Each wall is flat, endless, passes through zero and stands at right angles to its row. A trip goes straight from one point to another. Which walls does it cross, in order?

Walls:
(1): [ -1 -16]
(2): [-26 -59]
(3): [  7 -12]
(4): [ 22 -25]
(5): [-29   8]
Trips:
[25 60] to [-30 -15] -> 5, 2, 1
[34  8] to [ 10 -46] -> 1, 2
[-21  -7] to [-30   5] -> 1
[ -7 -33] to [ 50 -48] -> none
[-9 47] to [-60  12] -> 2
[-20  20] to [-6 22] -> none
[-53 -21] to [  5 -42] -> 3, 4, 5
[11  4] to [-34  50] -> 3, 4, 5
[27  4] to [-25  23] -> 3, 4, 5

Walls:
(1): [ -6 -28   4 -17   0  23  21 -10 -13]
(2): [  2  19 -60 -14 -25  -4   4  -4   3]
(3): [  9 -31  -9   2   8  28  22 -28 -24]
(4): [ -3  23  27  14 -17   2  -6  -5 -25]
(5): [ 37  47  16   7   6  18 -24 -23  -1]
(6): [  1  21   1  -2  12  41 -14  12  21]
(7): [ 14   5   5 -12   5 -35  -3  11  15]
Trips:
[  8  -6   5  48  58  14  18 -14  -5] to [  4  10   3  40   7  40   8  19 -17] -> 4
[ -4  26  17 -27   7 -32  15   7  21] to [ -5 -19  13  32 -15 -26  11 -11 -10] -> 5, 4, 3
[-14  11  26  -3 -17 -14  30  27 -22] to [ -8   5  20 -22  41  13   1 -47   3] -> 3, 7, 5, 6, 4
[-15 -24  25  20  16  11  21  19 -38] to [ 17 -10  -9  12   5  15 -12  10 -14] -> 6, 5, 4
[ -3 -11 -29  39 -24   0  -8  27 -35] to [ 49 -49  -2 -18  19  13  33  27   4] -> 1, 4, 2, 7
[  9 -28 -18  -3  36   7   8  11  14] to [ -3 -10 -24   5  13  -3 -14  33  -2] -> 2, 1, 3
[-25 -20  43 -11 -41 -22   1  37 -14] to [-38  19 -13   4   8   4 -16  25  -8] -> 1, 7, 6, 2
